Rows are points. A path goes straight from each point to the next, and from the last back to the first. The post is the endless flat space through its rows: a point in 2 columns, a line in 3, a plane in 4, and so on, so that a path can go around it. Count how often the path circles the post. Going back the other way cancels.
In the rows, zero is written as 128.

Post (1 x 2):
[[136 137]]
Path, 15 rows:
[[178  73]
 [146  85]
 [215 122]
 [184 165]
 [131 160]
 [ 77 149]
 [114 106]
 [113  76]
 [ 90 109]
 [153  91]
 [161 123]
 [176 203]
 [127 196]
 [ 68 161]
 [ 96  96]]
Times around: 2

Post:
[[113 127  74 204 105 196 133 174]
 [122  91 136  89 161  80 109 152]
 [143  92 139 172 205 136 124  96]
 [143  80 148 108   7  46 108 161]
 [118 106  79 145 146 157 117  93]
 [138 123 134  96  31 125 217 180]
 [126 100  89 156 147  85 148 131]]
Path:
[[115 107 187  94 175  67 170  93]
 [139 135 114 189  59 109  79 135]
 [129 147 101 160 155 130 128 173]
 [139 158 138 127 127  92 154  98]
 [145 114 131 140 136  94 133 177]
 [149  88  70 128 125 139 153 179]
 [121  89 114 113 123 109 198 202]
 [112  93  89 167  74 110 136 102]
 [ 99 132  93 138 107  66 101 137]
 [165 132 133 162  92 127 192 109]
 [161 121  68 110  65 139  93 159]
 [122  87  71 163 125 176 114 129]
 [ 90  84  44 136  76  72 134 164]]
Times around: 2

Post (17 x 18):
[[101 128 167 217 116 123  74  67 148 187 130 136  84  75 119 142 113  63]
 [124 144 117  85 113 132 134 144  76 153 184  73 153 135 147  91  34 170]
 [ 99  99 187 136 101  82 108 106 172 121  78 102 180  88 177 163 147  13]
 [103 118 160 154 171 198 192 182  91  99 249 140 100 143 110  83 118  86]
 [122 150  61  70 110 201 225 145  73 151 208 130 178 157 100 111  46  98]
 [ 98 148 172 175 116 110 143 120 182 186 223 148 126 103  76 126 185 125]
 [ 98 122 114 164 165 127 122  90 154  83  62 113 239 125 188 192 124 120]
 [ 95 153 176 183 115 116 172  94 170 146 150 144  71 169 123  81 162 102]
 [108 155 196 174 155 117 140 112 185 216 199 185 130 109  98  37  97 102]
 [117 149 171 157 141 144 157 126  56 181 183 174 144 157 119  96 157  99]
 [109 127 107 168 109  74 111 147 163  97 108 164 170 132 226 211 119  52]
 [106 126 195 175  73 148 105  91 157 131 196 190 138 132  87  66 131 117]
 [115  89 128 186 129  36 128 100 118  83 117  92 196 146 143 198  81  33]
 [123 136  32  61 146 172 132 131  94 147 232 104 170 171 113  24  90 108]
 [115 131  43  97 141 115 201 166  52  73 146 158 165  95 128 109  90 109]
 [ 95 155 201 115 159 130  83  93 186 173 151 183  98 152  60 113 134 122]
 [119 115  58 147 109 141 154 220  85 108 108  92 207 158 127 129  76  82]]
Path (9 x 18):
[[157 193 134 112 133  91 124 135 121 161 152 170 157 135 137 130 122 110]
 [ 98 190 170 152 142 130 120 153 109 123 160 184 109 137 104  88 128  75]
 [ 80 150  81 118 141 155 122 116 141 147 158 143 111 176  92  76  98  62]
 [122 164 106 149  75 124 152 137 173  86 107 183 160 139  98 104  77  74]
 [147 130 174 126 134 149 164  97 154 129 165 123 166 165 160 137 117  94]
 [136  93 151 123 125 162 111  94 168 146 137 159 104 153 112  96 102  98]
 [102 114  80 126 106 129 139 171  47 155 159 173 163 132 150 119 120  50]
 [117 112 141 132 138 159 137 105 104 140 165 167 136 171 145  89 145 129]
 [157 120 131 131 133 140 112  98 125 135 178 163 134 122  94  58 135 106]]
Times around: 0

Post:
[[126 103 151 171 121  62  92 159 139  78  48  90 153 163 209 148 121 171]
 [118 107 151 137 170 143 139  63 112 155  81 182 106 249  15 150 116 135]
 [134 121 103 172 139  92  68  79 156 213 182 106  75 145  68 103 154 116]
 [174 135 130 163 209  98 144 199 155 139  99 117 104 111 171 168 128 140]
 [118 113  51 122 118  99 107 151 138 120 152 167 100 146  93 105 123  82]
 [ 87 129 138 114 171 100  87 129 115 130 207 157 141 208 129 137 143  82]
 [112 109 109 144 149 150 118  88  34 177 170 126 108 134  68  80 113  85]
 [107 117 121 128 115 145  60 142 101 179 152 192 123 170  99 162  74 148]
 [161 139 149 133 128  68 166 199 164 163  88 142 201 139 197  99 122 159]
 [118 121 129 131 119 138  69 104 114 194 134 138 129 154  40 167 136  20]
 [160 119 137 205 163 131 107 178 213  82  88 148 195 124 229 101 135 154]
 [113 133 159  98 156  91  72  78 107 179 134 187  68 106  91  95 152  81]
 [111 146 144 170 113 112  71 179  80 115 178 169 141 144  45 108 169 108]
 [106 118  72 122 168 102  97  77  96 183 127 152 163 119  65 162 173 136]
 [173 116 161  87 156 143 118 173 179  87 100  81 178 136 161 121 140 179]
 [136 143 132 150 107 151 146 191 163 130  82 126 130 153 230 129 192 168]
 [152 107 172 164  98 103 170 133 180  99 140 135 154  97 193 166 142 157]]
Path, 13 rows:
[[146 108 155 169 166 145  90 108 161 120 112  91 115 116 100 112 192 133]
 [131 118 153 173 179 152 134 139 169 109  56 106 137 135 145 137 108 119]
 [ 81 141 100 158 180 130  70 140 143 101 116 141 101 187 116 114  91 117]
 [ 94 132 177 125  79 110 128 176 112 147  84 193 165 158 147 160 124 114]
 [153  96 181 204 123 102 151 174 144  74 125 142 184 129 113  98 146 172]
 [133 128 163 121 135 134 107 163 105 186 122 154 182 160 169 135 152 137]
 [190 110 171  87 148 113 153  96 137  99 121  97 138 173 104 126  93 102]
 [121 122 153 114 122  87 118  84  74 123 126 133 107 138 122 126 144 133]
 [149  95 134 137 159 107 136 118  38 175 109 131 209 121  79 146  72 109]
 [150 140 138 121 101 102 117 167 100 113 143 100 129 196 129 150 128 136]
 [109 184 171 122 181  68  66  92 153 133 153 143 159 131 145 155 139 140]
 [103 168 139 146 121 136 146 197  67 159 147 118  93 116 129  94 152 137]
 [102  89 137 159 147 120 102 116 142 213  82 140 165 211 128  99 116 165]]
Times around: 1

Post, 17 rows:
[[156 150 109 149  69 130 141 121 137 149 117  77 111 144 175 125 148  67]
 [166 169 164 131 182 102 125 112  80 127 195  97 117 120 172  94 137  88]
 [156 178 114 152 190 150  79 167 129 174 152  75 133 128 157  79 117 102]
 [113  88 190 130 159 105 132 112 107 129  49 177  79 104  83 116 127 153]
 [152 147 152 128 128 154 175 147 119 177 139 150 167 173 154 114 136 101]
 [168 151 150 107 182  97 124  84 145 181 149  73 125 152 178 108  80  72]
 [ 98 133 160  97 200 111 123  79 148  96  63 164  93 149  80  93 189 173]
 [157 199 177 137 180 118 144 149 167 125 126  81 162 109 192 112 116  75]
 [179 156 161 118 148 118 111 157  93 116 137  39 146 188 163  94  96  90]
 [169 132 123  84  97 194 125 130  89 155  66 160 119 138 125 205 183  84]
 [176 166 114 130 138 112 107 119 130  98 166 114 157 137 161  94  66  94]
 [178 157 142 166 184 152 128 127 133 108 134  99  88 188 156 110 100  56]
 [ 89 135 138 117 100 212 165  99  75 158 116 125 122 122  91 204 152 115]
 [135 131 148 172 229  88 134  77 124 123  51 129 113 128 149 110 148 194]
 [128  80 170 145 127 168 109  94 131 151 105 157 130 130  63 216 204 139]
 [150 152 115 148 159 107 126 126  97 137 121  90 172 145 131 113 118  28]
 [141 138 132 131 192  62 156 137 152 115  94 138  72 130  77 160 146 169]]
Path (17 x 18):
[[202 145 149 196 179 137 162 178 156  88  67 110 148 169 132 134  98  83]
 [164 151 119  84 186 153 115 153  76 120   7 111 105 134 179  60 143 155]
 [129 122  57 152 141 129 125 112 191  88  45  76 123 106 111 154 133  92]
 [149 146 145 106 198 175 122  91 134 172 186 126 165 145 157 111 138 115]
 [140 117 195  79 196 112 123 115 141 106 131 111 117 149 154 139 150  82]
 [137 142 194 170 186 149 156  86  78  97 114 103  89 136 146 183  97  48]
 [110 107 165 117 175  90 114 141  86 150 130 143 165 123 128  95  94 105]
 [124 138 151 160 168 130 105 127 102 151 118 114  92 140 114 121 148  96]
 [142 146 131 138 158 116 168 125  46 173  77 132 102 177  78 132 105 100]
 [137 159 197 133 134 141 172 151 143 170 139 110 178 129 189  36 110 160]
 [110 132 139 137 154 123 182 106 103  87 141 179 180  73  96 112 155 139]
 [187 170 125  95  96 144 141 129 142 110 112 114  93 206 134  95 150  65]
 [147 160 135 153 168 112 128 100  94 189 124 142 130 136 137 121 166  94]
 [108 137 156 179 175 128 136 116 116 136 135  90 167 146 119 156 116  94]
 [145 151 151  95 173 103 118 124  86 113  83 122  89 147 161  78 155  94]
 [150 139 146  72 153 139  80  92 126 105 114 154  61 182  97 105 132  87]
 [158 203 192 112 168 135 139 148 124 112 127 120 130 154 149  85 112 103]]
Times around: 1

Post:
[[ 94 171 155 110 111 154 184 143  90 105 119  89 130 136 145 159  98 110]
 [104 116 107 113 127 136 155 128 114 118 137  79 182  59 199 160 114 107]
 [139 128 133 118 160 113  93  83 129 107 177 111 173 143 157 145 145 190]
 [119 171 131  76 119 146 191 103 121 130 121 127 102 109 130 156 150 126]
 [132 129 145 151 165 125 144 146 109 167 156 135 137 148 168 137 144 102]
 [136 115 145 114 143 162 165 110 142 127 149 131 160 102 118 123 133 131]
 [131 103 109 129 149 120 126 143 145 137  84 168 133 145 114 104 199 193]
 [141 118 158 121 113 115 126  89 116 168 124 110 167 164 130 165 144 126]
 [109 142 167  75 128  88 190 157  76 146 154 129  85 151 127 154  74  96]
 [124 148 103 154 172 153 176 129  74 203 162 126  61 199 139 132  95 101]
 [104 151 138 114 134  62 163 123  73 156 150 111 123 100 164  83 140 156]
 [152  99 176  80 185 180  95 100 172 154 175  71 150 177 120 145 139 166]
 [ 93 169  93 105 131 147 139 129 110 139 150 147 100 121 157  86 131 101]
 [ 83 118 144 156 124  86 139  76 189 164 111 128 108  91 124 129 160 105]
 [205 156 144 126 138  77  72 114 137 115 107 104 159  95 136 141 134 124]
 [113 112 166 142 137  84  94 131  89 158 154 135 137  89 155 122 136 178]
 [144 114 147 166  87 129 148 133 148 145 163  96  79 162 139 142 132  87]]
Path (31 x 18):
[[158 154 175  95 185 105 148 132 103 170 164 130 130 160 175 143 153 127]
 [142 137 160  99 136 109 106 131 152 169 165 119 135 136 159 167 134 136]
 [178 133  90 126 139 108 145 119 110 174 139 113  62 141 121 142 171 209]
 [106 131 160 149 112 140 106 138 126 135 161 163 110 104 146 129 184 150]
 [157 105 154 142 140 156 168 122  84 145 211 103 111 148 129 126  87 124]
 [136 111 122 145 115 145 146 136 118 136 161 124 119 147 156 118 117  97]
 [155 156 150  93 151  89 124 119 169 115 196 127 116 153 148  86  85  86]
 [121 109 127 158 115 147 197 125 127 168 101  64 142 209 117 161 119 120]
 [129 139 140 110 136 115 123 106 124 136 153  91 154 135 127 152 126 148]
 [135 136  80 100 101 133 195 143 103 113  98 100 109 119 141 164 145  88]
 [130 161 144 136 125 172 129  92  79 106 147 158 135 125 154 129 130 106]
 [168 126 114 110 148 133 162 107 106 176  85  42 160 147 195 111 132 127]
 [125 130 162 139 109 102 147  84 164 124 144 156 132  38 154 183 111 141]
 [164 136 149 109 135 113 128 131 116 165 143 149 141 133 102 136 146 165]
 [ 78 146  25  83  93 157 168 113 110 110 152 146 161  65 152 129  90  71]
 [104 112 165 138 167 118 191 150 151 172 112  97 148 105 136 135 141 170]
 [176 111 183 153 137  74 123 118 136 144 140 128 167 126 183 170 172 173]
 [136 134 153  83 143 116 136 103 108 130 165 132 162 136 196 132 162 113]
 [183 139 123 104  98 193 165  70  67 146 103  75 183 249 134 208 158 128]
 [ 97 198 110  58 133  72 137 154  70 126  84 105 103 143 134 155 119 118]
 [136 142 123 137 155 178 105 124 113 129 155 151 186  92 119 180 111 141]
 [159 136 173 134 137 105 154  99 151 133 152 142 168 116 102 108 122 109]
 [121 132 125 140 142  85 155 101 130 112 155 135  88 121 146 149 128 173]
 [154  84 159 170 113 181 154  98 160 152 106 121 152 197 111 111 200 126]
 [121 123 155 139 128  96 139 119 126 160  81 158 118 157 124 132 176  99]
 [197 116 150 111  88 134 133  86 138 176 143 143 146 130 156 126 161  48]
 [125 148 114  87 110 108 165 133 107 119 141 106 132 135 196 206 107 106]
 [155 127 167 118 155 102 150 102 179 190  92  95 148 133  82 180 149 149]
 [ 69 107 170 109 103  69 138 159 138 135 133  84 139  82 151 157 124  88]
 [ 54 124 124 125 157  64 125 134  66 130 198 199 167 125 191 125 134  54]
 [115  86 153 141 148 158 160 116 120 147 150 152 142 148 115  87 118 107]]
Times around: 2

Post, 17 rows:
[[173 109 178 107 112 131 172 151  68 170 132 129  72  71 153 130 138 187]
 [153 135 127  69 136 177 121 100  99 167 188  83 114 154 133 154 147  76]
 [113 119 135  65 173 176 134 124  98 105 126  56 178 101 151 125 120 125]
 [120  79 114 100 185 120 242  96  89 103 102 120 155 116  56 145 126 155]
 [108 147 172  98 177 189 108 123 134 136 133 169 124 155 126 127 138 166]
 [138 122 167 130 179  94 117 118 180 167 139 175 105  94 209 133 155  48]
 [108 111 166 117 123 108 131  49 179 167 120 159 122 152 137 173 129 184]
 [167 107 169 148  93 112 120 161 151 115 153 182  91 144 196 172 108 144]
 [ 60  98 138 161 113 106 158 163  97 138  62 130 122 132  52 120 174 118]
 [178 113 123 104 184 199 171  86 174 139 100  74 158 159 147 123 174 142]
 [249 130 143  70 149  92 105 188  84 140 115  89  89 140 116 117  91 153]
 [130  97 198 137 138 103 148 126 216 173 150 128  90 109  71 128 207  95]
 [ 61 169 179 186 144  98 132 112 131 102 150 110 177 216  85 117 124 163]
 [120 146 206 124 126  76 126 156 170 158 140 174 175 177 131 134 102 109]
 [170 148  86  82 164 132 107 154  99 124 153 141 191  69  89 122 188 122]
 [138 212 115 162  98  82 128 212 113 142 180 122 100 116  99 201  57 183]
 [113 128 120 124 165 131  93 206  39 170 164 122 167  92  69 187 177 135]]
Path (24 x 18):
[[112 151 145 117 165 135 200 150 113 124 133 107  73 101 200 169 125 128]
 [120 201 165 147 147 106 153 205 140 148 125 160 174  88 116 127 155  92]
 [101 144  78 125  71 172  98 210 140  93 117 129 173 113  94 180 108 111]
 [176  83  78  97 155 150 180 206 143 110 123 159 135  74  83 132  84 106]
 [170 151  95  65 160 138  99 127  63  96 234 222  45 145  80 150 109 200]
 [131  78 176  86  74 110 140 156 145 178 144  83  97 112 151 157 187  49]
 [172 118 183 165 179 125 170 174  77 191  91 160 138 103 207 216 149 230]
 [ 87 206 157 218 185 134 152 119 182 170 203 107 167 106 151 206 144 171]
 [144  88 151 217 132 175 145 115 173 224 117 119 123 140 189 181 167 146]
 [164  46 113  61 202  99 176 103 116 147 178 181  85  84  92 182  88  93]
 [ 61 131 137 118 157  49 115 107 107 145 170 130 124 145  76 158 160 131]
 [137 128 146  72 175 169 217  80  88 115 159 141 121 185  91 133 180 141]
 [129 192 160  60 158 159 102 111 139 165 167 220 146 109  90 216  99 157]
 [137 137 155 117 190 105 104 113 149  95 152 122 202 123  97 168  78 200]
 [174  71 116 170 190 113 108 137 127 177 124 128 133 149 136 183 138  96]
 [152  79 183  18  88  85  91 149  45 141 134 131 153 120  83 106 110 170]
 [ 81 112 189  73 162 114 148 123  59 127 107 116 154 145 139  56 179 128]
 [ 94 182 177 106 116 144  95 107 153 134  93 141 150 167 142 126 165 165]
 [188 118 195 131 113 114 128 112  80 152 160 124 153 106  98 145 153 164]
 [146 135 125 138 119 131 183 103  81 114 171 150  74 141 134 128 102 106]
 [154  73 179  87 130 123 160 121 150 148 157 153 223 130 132 167 169  79]
 [181 140 108 105 169 107 142 158 139 119  79 119  84 108 119 114 141 105]
 [170  73 170  60 156 187 216 241  36 100 206 188 131  87 143 191 137 193]
 [134  72 144  65 119 132 169  99  96 171 147 137  84 113 104 121 189 143]]
Times around: 3

Post, 17 rows:
[[121 159  89 116 138 136  98 165  85 144 135 134 105  67 113  95  92 182]
 [129  78 138 128  91 118 109 141 157 136 118 126 103 160 112  98 145 126]
 [117  90 156  55 120 157 206  55 150 123 105 170 132 142 165 137 157 177]
 [205  89 184 208 139 193 107 100 145 146 117 161 119 168 129 145 183  98]
 [118  95 151 138 156 127 123  89 124 142 129 135  99 180 136 142 171  98]
 [174 133 137 188 108 123 129  93 117 102 141 136  73 165 145 109 153 113]
 [131 164 128 134 131 116 119 146  94 151 143  81 142 132 148 120 120 185]
 [165  76  82 125  87 162  88 141 122 147 125 121 134 145  92 124 189 106]
 [114  82 121  82  88 134 174 105 103 178  73 132 131 123 132 101 167 161]
 [109 160  93 139 116 182  75 122 114 147 136 124 178  94  90  94 116 119]
 [178 208 118 136 167 143  91 138  97 145 127 101  97 106 145  84  93 146]
 [146 148 149 130 165 137  90  98  98 108  78 114 129  66 145 120  86 160]
 [131 131 104 129 142 174 134 157  99 131 102 131 158 116 151  74 114 108]
 [127 155 113  75 122 123 134 171  64 147 132 132 164 109 116  87  98 127]
 [185 175  97 191 126  97 110 125 134 142 130 117  84  87 151 121  91 120]
 [107 105 114 114  83 134 109 150 134 123 101 127 103 180  78 141 127 114]
 [133  60 134 121 139 190 228  81 151 136 119 148 167 144  88 106 128 130]]
Path (24 x 18):
[[127 152 218 116 201 137 146 144 114 185 156 188 121 197  83 109 108 184]
 [ 78  96 134 131 139  62 200  68  77  91 132  97 114 165 207 102 120 127]
 [105 111 165 141 143 136 100 105 116 194 157 101  95 177  97 163 162 103]
 [179 101 121 126 113 109 165 114 141 163  97  98 110 157 155  99 201 113]
 [117 103 122 156 160 114  83 121 123 109  63 141  72  84 122 100 114 212]
 [140 152 117 104 125 191 125 172  80 182 165 114 173 248 137 163 162 153]
 [191  74  78 151 115 146 129 109 149 125 106 116 150 153 123 103 144 111]
 [165 107 113  76 127 148 160 119 103 189 137 129 123 167 156 108 179 154]
 [ 86 164 156  98 119 197 145  81  80 128 156 116 120 171 139  80 116 154]
 [123 103 186 215 130 108  98  67 229  76  70  68  64  87 154 176 108 180]
 [185 153  70 114  64 152 122 232  81 147  92 130 170 133  73  53 138 143]
 [165  96 169 132 195 118 140 123 104  89   7 139  94  80 133 122  76 130]
 [122 133 141 176 105 178 111  52 134 178 124 101 135 130  31  65 137  92]
 [130 108 191 146 137 138 118 146  63 115  20  85 108 149 154  67  75  45]
 [140 114 123  75 185 245 135 105 149 105  92 137 188  90  55 122  98 112]
 [145 169  64 109 160 177 102  59 114 124 174 165 152 104  82 108 149 168]
 [155 104  74 185 119 138 147 133 121 168 189  89 167 211  81 154 141  95]
 [105 129  80 155 100 168 103 106  65 125 124 159  90   7  85  64  87 141]
 [ 80 180 109 140  78 164 169 198 100 157 165 117 199 158  40 132  94 130]
 [138 130  75 234  95  89 140 208 122 133 143 120 126 174  83 100 117  64]
 [154 122  98 172 149 194 155 112 172 102  78 184 158  89 114 107  28 104]
 [173 112  98 144 162 207 134 177 140 105 115 109 139 128 110 117  68 127]
 [101 130 108 132  84 115 132 134  87 168 132 104 117 110 121 136 165 154]
 [235  89 118 245 118  96 156 156 219 168 109  75 115 151 118 105 145 101]]
Times around: 4
